Rows are points. The points of each table are mixes of a few directions, plus a little noise. Count the directions of each table, and those that both share. Where both have some left over, give the other angles between the two spaces (their principal angles), to ten degrees, smallest first.
In the rows, zero is written as 128.

First (7 x 2):
[[151 128]
 [ 88 127]
 [ 70 126]
 [196 131]
 [143 129]
 [ 78 127]
 [170 129]]
Second (4 x 2):
[[118 127]
 [173 129]
 [ 58 125]
 [164 130]]
Directions: first 1, second 1, shared 1

First (7 x 3):
[[142 150 106]
 [115  97 103]
 [119 111 132]
 [149 153  64]
 [103 104 226]
 [133 146 165]
 [136 137  99]]
Second (7 x 3):
[[ 93  65 151]
 [108  87 119]
 [147 163 124]
 [149 162 101]
 [105  75  99]
 [148 169 141]
 [148 175 161]]
Directions: first 2, second 2, shared 2

First (6 x 6):
[[101 134 155 192 173 181]
 [135 147  63  98 109 118]
 [136 182  81  76 154  77]
 [133 101 171 138 148 143]
 [136  90 144 133 105 146]
 [128 114 154 131  80 102]]
Second (9 x 6):
[[101  80  86 119 186 134]
 [133 132 140 133  93 121]
 [123 117 123 129 124 125]
 [141 158 140 127 145 136]
 [121 121 109 121 184 140]
 [163 210 159 123 186 154]
 [ 96  51 101 133  68 102]
 [113  95 113 129 115 120]
 [163 188 182 141  49 119]]
Directions: first 4, second 2, shared 1; angles 60

First (7 x 8):
[[191 169 123 105 171 128  82  95]
 [ 63  89 128 148  88 127 170 158]
 [ 48 100 102 132 114 123 153 151]
 [204 164 139 114 159 131  91  98]
 [ 98 112 124 135 114 128 144 141]
 [155 159 107 103 171 124  88 106]
 [139 101 172 160  77 137 168 145]]
Second (7 x 8):
[[ 92 156  62  85 192 115  80 111]
 [109 143  93 105 162 121 103 119]
 [137 121 145 139 112 131 140 132]
 [170  94 207 180  52 143 185 148]
 [101 149  78  95 176 118  92 115]
 [133 124 138 134 118 130 135 131]
 [153 109 174 158  84 137 161 139]]
Directions: first 2, second 1, shared 1

First (8 x 9):
[[139 138 169  94 128 159 142  98 112]
 [122 141  84 176  93  91 133 160 149]
 [139 153 140 117  99 140 152 109 120]
 [173  53 138  99 147 192  85 113 116]
 [ 90 147  34 165 134  48  94 130 178]
 [105 134  67 139 139  88 133 158 109]
 [120 136 193 111 150 146 149 130 110]
 [138 121 200 123 134 161 135 127 130]]
Second (9 x 9):
[[112 131 191 125 162 127  83  78 203]
 [118 136 192 135 138 138 157 158 111]
 [125 113  30 157 115  88 102 148 141]
 [110 121  91 169 133  88 115 168 147]
 [164  81 151 117 127 180 121 139 102]
 [119 130  70 163 108  96 163 202  83]
 [132 159 145  80 125 142 123  49 144]
 [129 136 151 121 126 140 153 141 103]
 [143 146 132  83 118 152 133  72 119]]
Directions: first 5, second 4, shared 4

First (9 x 12):
[[141  83 140 148  87 120 135 153 135 142 142 130]
 [185  43 141 181  56 114 126 146 175 112 145 130]
 [121  97 142 134  96 122 140 161 116 160 143 130]
 [129 146 121 123 146 131 122 111 132 113 120 127]
 [141 165 110 123 167 135 112  85 147  85 109 126]
 [109 171 118 106 167 135 124 109 114 123 117 127]
 [ 78 204 116  81 192 141 129 111  87 141 113 126]
 [132 182 107 114 182 138 111  78 141  84 105 125]
 [116  61 157 142  60 115 152 196 105 192 159 132]]
Second (9 x 12):
[[ 98 161 137 162 174 157 153 170 114 100 136 138]
 [133 153 111 135  99 132 104  83 103 172 110 102]
 [ 96 126 131 157 157 136 127  96 118 150 137 146]
 [183  96 132  79  90 119 109 130 143 133 113  92]
 [115 147 125 151  94 149 137 152 128 102 101 115]
 [122 162 120 123 166 124 144 162 114 108 161 145]
 [165  49 126  71 132 141 108 116 135 118 165 103]
 [116 134  89 118   7  70 119  89 155 122 114 149]
 [126 124 183 155 229 123 153 153 143 147 115 161]]
Directions: first 2, second 6, shared 0; angles 40, 90

First (9 x 14):
[[135 125 139 154 168 126 171 100 146 127 118 112 173 141]
 [175 145 147 130 144  97 155 117 144 121 155  86 154 111]
 [171 171 159 139 144 121 151 107 123 122 168 131 122 125]
 [165 154 160 120 126 106 169 117 133 135 125  81 136 116]
 [ 61  87 109 137  74 133  18 178 130 153 132 149 108 139]
 [ 88 104  97  99 119 161 148 131 110 127  61 151 106 135]
 [ 64  55  42  96 129 158  94 155 123 105  79 168 126 127]
 [161 149 133 122 141 121 145 119 125 114 152 127 125 116]
 [130 161 165 150 110 131 101 127 119 147 160 146 102 141]]
Second (11 x 14):
[[127 118 113 106 107 119 109 147 127 125 127 117 118 112]
 [127 115 108 100 101 115 103 153 126 124 127 113 114 107]
 [127 117 112 105 105 118 107 149 126 125 127 116 116 111]
 [128 133 135 139 138 133 138 118 129 129 128 134 133 136]
 [128 131 132 134 134 131 133 123 129 129 128 131 131 132]
 [127 109  99  86  88 109  91 166 125 123 127 106 108  97]
 [127 114 108  98  99 115 101 155 126 124 127 112 113 106]
 [131 184 211 249 245 182 236  20 136 144 132 191 187 217]
 [128 120 116 111 111 121 113 143 127 126 127 119 120 116]
 [127 114 108  98  99 115 101 155 126 124 127 112 113 106]
 [130 153 165 182 181 152 176  79 132 135 130 156 154 168]]
Directions: first 5, second 1, shared 1

First (9 x 20):
[[144 116 186 153 116 153 128  69 101 120 136 110 155 100 132  98 140 121
  140 143]
 [114 137  67 101 139 104 125 190 152 137 117 144 102 157 125 159 117 136
  112 111]
 [155 100  82 104 126 135  91 172  93 136  95 106 136 148 145 141 126 143
   88 105]
 [133 123 129 128 126 132 124 126 121 128 125 123 132 127 130 126 129 129
  125 127]
 [ 83 175 176 153 135 109 182  85 189 119 174 167 106 108 102 120 128 107
  184 156]
 [159 100 137 130 118 151 102 116  84 128 111  99 153 122 143 115 135 134
  108 122]
 [120 130  37  87 142 100 111 220 146 141 103 141  99 172 130 171 113 144
   95 100]
 [159  96  90 108 124 140  90 163  87 135  95 102 142 144 146 136 128 143
   87 107]
 [ 86 175 249 187 125 129 198  12 179 108 195 159 127  74  99  86 139  95
  213 180]]
Second (8 x 20):
[[101  92  84 138 120 106 139 127 144 148 136 156 146 121 101 149 120 160
  167 159]
 [ 98 246 206  97 210 112 111  90 163  63 118 143  47 167 123 172 135 111
  115 141]
 [147  69  98 137 104 139 113 128  93 147 118 116 169 115 129 123 128 151
  129 135]
 [129 168 122 101 151 121 116 164 139 114 113 126  91 156 140 144 126 116
   95 103]
 [102 106  93 135 126 106 139 128 148 142 137 156 137 126 105 149 120 153
  162 155]
 [135 108  87 130  97 128 150 178 138 155 137 126 137 123 137 107 121 116
  120  99]
 [126 168 134 129 109 126 175 175 169 137 155 131 101 125 142  93 124  78
  116  83]
 [187  69 203 158 107 188  83  35  30 116 108  70 197  88 150  86 150 139
  119 148]]
Directions: first 2, second 4, shared 2

First (8 x 24):
[[113 159 154 105 111 141 112  75 136 119 121 137 148 122  96 141 123 127
  128 154 124 132 121 139]
 [162  57  69 182 169  97 165 249 109 148 143 108  81 141 203  98 139 131
  127  67 137 118 145 104]
 [132 121 122 134 132 125 132 140 126 130 129 126 123 129 136 125 129 129
  128 121 129 127 129 125]
 [128 128 128 128 128 128 128 128 128 128 128 128 128 128 128 128 128 128
  128 128 128 128 128 128]
 [130 124 124 131 130 127 130 135 127 129 128 127 125 129 132 126 129 128
  128 125 129 127 129 126]
 [137 109 112 142 139 120 138 160 122 133 132 123 116 131 148 120 131 129
  127 111 130 126 133 122]
 [104 178 169  90  98 150 101  43 142 113 117 142 161 118  75 150 120 126
  129 171 121 135 116 145]
 [119 148 144 113 116 137 118  94 134 122 124 133 142 124 107 137 125 127
  128 146 125 131 123 135]]
Second (9 x 24):
[[120 130  95 160 125 141 120 149 106 124 137 113 126 147 110 122 141 182
  114 106  99 123 146 120]
 [141 142 165  88 136 117 137 125 147 125 105 151 159 109 149 142  84  81
  113 158 160 115 116 124]
 [119 109 121 130 120 123 128 103 133 131 142 115  93 124 131 118 165 120
  166 118 127 152 122 145]
 [127 145 136  80 131 111 134 126 142 105 102 131 158 102 164 140  86 114
  112 146 150 124 130 124]
 [147 127 150 172 135 150 126 147 115 160 143 150 129 158  85 128 136 119
  115 130 118 108 120 119]
 [108 112  85 157 118 133 120 124 113 124 148  98  94 139 118 113 174 176
  151  97 100 148 141 136]
 [140 131 152 124 133 129 132 129 134 138 124 145 138 128 124 133 115 100
  122 142 140 119 118 126]
 [125 158 111 109 134 126 126 161 119 100 103 127 177 121 145 141  75 167
   77 132 124 104 150 106]
 [124  99 137 132 120 122 131  89 141 143 148 121  79 124 127 115 177  93
  184 123 136 159 109 153]]
Directions: first 1, second 3, shared 0; angles 70

First (9 x 32):
[[ 72 156 140  90 137 124  93  74  77 159 107 134 117 121 130  98 114 108
  114 140 160 169 147 145  91 154 104 132  90 131  95 212]
 [117 117 112 127 116 126 137 153 178 106 146 142 151 111 120 116 105 151
  145 102  93 122 130 111 119  96 144 122 171  93 168  90]
 [111 130 161 102 139 122 123 111 125 151  88 117 133 140 116 128 104  98
  121 167 171 111 144 164  92 139 116 131  94 142 121 166]
 [119 140 117 135 175 150 107 111  68 142  85  96 113 170 170 144 145  98
  145 156 146 150  92 111 158 146 120 130  52 171 124 137]
 [144 123 106 149 139 124 138 158 135 128 112 106 107 141 141 152 172 121
  157 141 144 119 104 120 129 134 113 137  78 129  97 122]
 [114 134 146 108  96  97 133 120 149 147 135 147 114  95  89 112 134 129
  112 131 161 122 166 167  67 141 101 139 128  98  71 190]
 [164 122 130 150 132 148 133 126 108 111 149 128 138 144 142 140 123 139
  111 114  96 125 113 107 190 124 157 120 167 156 168  74]
 [158 108 110 152 104 125 152 170 180  97 167 141 140 112 118 134 132 161
  137  94  85 107 124 109 145 101 150 125 187 102 155  65]
 [152 122 129 140 113 134 136 130 132 111 162 143 137 122 125 127 121 149
  110 105  97 126 130 117 160 118 149 121 182 129 153  93]]
Second (8 x 32):
[[120 138 154 106 157 109 130 150 116 135  94 148 127 150 133 107  98 123
  138 130 127 122 141 150 101 114 147 107 119 135 160 166]
 [ 69  47  45 186  99 135 119 108 182 184  97 135 103  78 144 155 170 225
   71 168 115 249 177  61 167  88 139 118 110 109  64  85]
 [171 146 137 134 112 128 141 143 121  94 181 137 130 126 119 124 137 125
  135  87 104  97 110 130 146 137 132 133 175 122 141 108]
 [135 154 153 106 147 146 118 109  96 112 129 106 149 154 133 126 104  79
  145 130 139  93  99 140 131 148 120 136 121 150 161 129]
 [151 155 152 110 117 114 138 139 131 112 149 122 126 126 104 125 137  92
  151 117 153  76 116 163  90 153 102 146 124 116 107 157]
 [ 89 115 128 117 122 130 112  93 130 153 110 134 134 112 124 119 108 140
   99 147 137 164 157 127 119 123 128 124 127 127 120 144]
 [140 143 143 117 165 125 133 156 113 121  98 115 128 165 142 131 120  97
  164 137 138  97 105 142 115 128 130 123  92 144 153 140]
 [149 124 113 147 107 137 133 127 135 113 166 127 127 114 124 137 149 141
  122 109 112 128 118 111 155 132 127 136 155 121 118  96]]
Directions: first 5, second 5, shared 3; angles 70, 70

First (11 x 32):
[[133 110  93 142 112 105 153 126 127 111  93  72 109 152 136  74 117 111
  179 143  99 124 126 138 156 101 136 145  70 154 179 150]
 [132 120 114 145 104  88 143 115 136 133 108  84 129 152 115 101 104 118
  161 144  90 129 119 135 155  96 132 150  88 137 167 126]
 [125 130 123 121  90 124 117 138 145 123 117 119 162 113 126 137 100 123
  139 142 112 106 128 115 131  95 139 116 126 129 147 125]
 [127 157 172 122 177 144 105 117 124 159 175 203 108 119 119 192 148 153
   46  92 160 153 131 125 125 170 101 137 192 104  57  95]
 [133 127 123 147 133  95 139 110 126 142 125 111  99 159 119 112 123 126
  134 126 105 144 121 138 161 122 120 162 101 133 142 120]
 [129 109 107 129  62 124 122 142 139 105 112 104 172 121 126 107 117 113
  172 157 114  98 130 108 110  97 156 107 101 129 174 134]
 [117 127 153 106 159 152 145 130 123 128 120 109 176  97 120 129 129 131
  141 137 147 132 118 150  67 148 128  84 165 112 100 146]
 [123 127 134 114 129 167 104 148 117 124 154 170 132 112 144 152 157 135
  110 124 165 120 137 117  96 159 139 105 158 113 101 132]
 [132 147 115 125 177 124 143 125 133 125 105 122  70 131 149 125 107 131
  102 100 116 137 135 138 194 112  98 160 119 164 122 138]
 [140 116 140 130 132 140 156 115 129  80 120 138 159 106 106  98 156 122
  127 118 154 130 136 109  68 143 111  95 133 132 128 120]
 [117 138 136 126 133 144  81 143 109 177 179 176  93 148 149 180 150 144
   97 126 146 136 126 135 145 165 148 148 155  99  91 123]]
Second (11 x 32):
[[121 106 104 128  47 127  94 139 154 103 165 169 166 119 111 164 138 110
  100 156 170 103 127  75 115 138 140  82 138 107 164 136]
 [151 131 100 145 115 113 140 122 143  84 102 139  87 134 134  97 122 120
  115 101 111 118 150  95 179  90 104 159  85 173 162 112]
 [147 137 164 135  57 162  73 156 106 137 152 188 169 119 139 135 157 152
  160 120 101  94 157  95  64 105 185 147 129 102 106  51]
 [134 141 136 130 174 125 151 120 117 136 103 104  99 135 138 104 120 136
  140 109 104 142 130 155 145 117 116 158 116 147 114 124]
 [137 126 105 137 120 115 138 122 142  99 115 131 104 131 128 114 122 118
  114 117 127 124 137 107 163 111 109 138 105 153 154 130]
 [130 123 116 131 112 124 125 127 137 114 131 136 127 127 124 130 128 122
  118 129 135 122 131 112 138 125 124 122 122 132 143 130]
 [119 125 119 124 150 119 144 120 134 129 123 108 119 130 124 129 119 121
  118 134 139 140 117 140 144 140 112 118 132 132 133 154]
 [135 131 139 131 103 138 110 137 121 129 136 148 140 125 132 130 137 135
  138 124 119 116 138 116 108 120 146 134 127 121 122 102]
 [106 137 136 113 249 113 187 104 116 167  98  47  94 138 129 114 102 130
  133 129 126 178  94 211 154 159  92 131 145 137  98 188]
 [110 111 123 119  90 132 106 135 139 133 162 142 170 119 113 166 134 118
  113 161 167 121 112 115 100 157 142  80 157  94 136 150]
 [118 142 166 116 191 141 141 127  99 178 121  95 132 130 136 124 127 148
  158 127 109 151 115 188  98 146 139 139 151 110  78 130]]
Directions: first 6, second 3, shared 2; angles 80

First (9 x 32):
[[113 130 105 113 128 120 137 136 130 118 145 126 138 128 123 124 129 126
  127 131 136 138 146 126 129 133 129 128 133 138 110 121]
 [131 108 196 170 134 181 129 118 102 133 116 134 179 166 121  97 123 128
  138  86 128 101  87 115 135 132 139 128 108 135 147 150]
 [186 138 102 106  98  93 101 132 126 165 136 145   7  77 170 173 121 175
   89 149  86  98 116 152 129 108 148 175 164 107 175 132]
 [134 102 127 108 133 138 117 115 146 115  97 126 148 135 129 117 131 137
  116 141 116 117 151 142 142 133 125 134 120 125 136 102]
 [109 142 141 151 141 127 133 125 131 127 120 117 146 134 114 128 129  98
  153 129 146 151 115 117 115 130 111  97 111 121 113 137]
 [113 150 139 154 139 120 133 128 126 133 126 118 127 126 118 138 129  99
  154 129 146 152 109 116 111 124 111  98 116 120 115 144]
 [125 129 123 123 124 129 135 135 123 125 145 131 132 131 127 123 127 133
  124 120 131 127 132 123 129 129 134 136 135 137 123 131]
 [ 98 108 114 106 138 142 142 129 141  96 129 122 195 151 109 100 133 119
  130 127 143 138 166 125 139 143 125 121 119 148  99 102]
 [141 143 106 118 117 103 125 134 130 140 141 131  79 103 140 151 128 138
  119 141 120 132 129 133 122 120 131 139 144 121 134 132]]
Second (10 x 32):
[[112 104 107  70 158 119 128 112 149 106 149 110 144 169 128  95 109 130
  124  95 125 101 195 109 188 142 145 143 160 148  79  82]
 [116 109 112  85 151 121 128 116 144 111 144 114 139 159 129 103 113 129
  125 103 126 108 178 113 173 139 141 139 152 144  92  93]
 [133 136 135 145 119 131 128 132 122 135 122 133 124 116 128 138 134 127
  129 138 129 136 108 134 111 124 123 124 119 122 142 141]
 [118 112 114  89 148 121 128 117 143 113 143 116 139 156 128 106 115 129
  125 105 127 110 173 115 169 138 139 138 150 142  94  97]
 [118 112 114  90 147 122 128 117 141 114 142 116 138 155 128 106 115 129
  125 107 125 111 172 115 168 137 138 139 149 142  96  98]
 [142 150 147 182 100 137 128 143 108 149 108 145 113  89 127 159 145 126
  131 159 131 153  66 145  72 115 113 114  98 109 174 171]
 [139 143 141 165 109 134 128 138 114 142 114 140 118 102 128 149 140 127
  130 149 130 145  85 140  90 119 118 119 108 115 159 158]
 [135 139 137 153 114 132 128 135 118 137 119 137 121 110 128 142 137 127
  130 143 129 139  98 137 101 122 121 121 114 119 149 149]
 [138 144 141 166 108 134 128 138 114 142 115 140 118 101 127 150 140 127
  131 149 129 146  85 141  89 119 118 118 107 114 160 158]
 [129 131 131 135 125 130 128 130 125 131 125 130 126 123 128 133 130 127
  128 132 128 131 120 130 120 126 126 125 124 126 134 134]]
Directions: first 4, second 1, shared 0; angles 40

First (9 x 32):
[[132 103 225  72  88  73 194  90  61 210 151 146  91  56 186 213  89 140
   96  99  79 129 170 108  66  67 157 182  63 162 180 198]
 [161 119 129 161 123 177 136 157 185 112 145 127 142 181 119  86 143 128
  140 135 192 160 131 145 171 173 111  67 149 117 131  70]
 [158 115 134 135 121 150 103 136 142 103 131 146 150 147 110 106 136 144
  126 137 153 170 130 142 146 141 113 110 127 128 119 101]
 [145 115 159  97 173 145 145 133 108 102 122 136 109  89 182 163 105 167
  112 120 152 122 129  86 127  92 140  93 116 168 149 117]
 [119 143  79 167 132 151 109 147 172 110 125 110 143 177  95  83 150 103
  149 140 150 121 110 147 157 170 113 105 164 100 107  98]
 [ 38 171  95 123 123  62 166 100  95 198 118  81  87  95 143 170 116  72
  138 112  42  27 117 113  79 107 154 199 133 108 133 209]
 [145 126 106 141 131 146  93 137 145  94 122 138 151 152  98  96 143 135
  133 142 145 153 121 142 150 144 115 114 139 119 108 102]
 [106 132 142 111 118  96 150 110 100 164 128 122 112  99 143 160 116 119
  121 117  92 105 135 118  98 104 142 163 111 134 140 168]
 [148 127  84 145 143 154  54 140 145  60 109 146 171 159  77  77 152 144
  134 151 147 167 109 148 159 151 105 113 147 117  86  89]]
Second (11 x 32):
[[133 104 107 101  91 104 138 139 115 109 131 168 139 184 125 134 140 111
  120 103 150 109  80 148 153 120 132 134 170 145 161 146]
 [143  91 149 100 129 126 101 119  56 177 110 152 141 107  74 152 109 110
  122  88 109 153 178 120 111 125 105 168 127 122 131 164]
 [138 145 157 137 198 205 152 164 154 161  98  66 110  99 136 107 107 104
  150  99 175 131 193  82 129 142  95  80 144  92 123  85]
 [ 96 187  90 176 112 107 104  92 158 125 144 128  87  64 128 115 140 157
  118 150 126 130 141 141 150 159 149 131  97 156 106  96]
 [175  88 233  75 132 128 149 162  92 127  73 106 167 149 130 130 121  81
  160 119  69 145 125  99  61  33  97 172 109  67 111 168]
 [102 158  93 107  67  71  99  96 123 117 129 166 129 113 120 123 147 139
   94 118 108 142 114 173 128 122 138 188 128 142 138 159]
 [105 195 128 123 187 189 166 157 236 100 121  32 137 124 209  79 130 147
  115 159 153 140 150 125  93 126 124  87 133  68 122  99]
 [108 109  80 107 108 102 116 107 127 109 172 152 164 172 137 143 134 165
   87 152 120 132  92 170 120 146 153 140 138 144 152 167]
 [123 105  98 161 104  93 102  92  98 127 170 171 121 128 101 155 130 158
  123 157 109 117 102 142 150 156 157 127 104 179 123 132]
 [174 116 210 190 133 129 136 139  93 144  90 129  73  78  95 135 122  83
  207 127 101 102 133  63 150  93 114 112  80 144  78  71]
 [114 109  65 131 146 155 144 141 155 113 172 132 140 190 149 132 129 150
  106 131 188 106  98 144 163 182 145  68 177 149 167 119]]
Directions: first 4, second 6, shared 1; angles 70, 80, 80
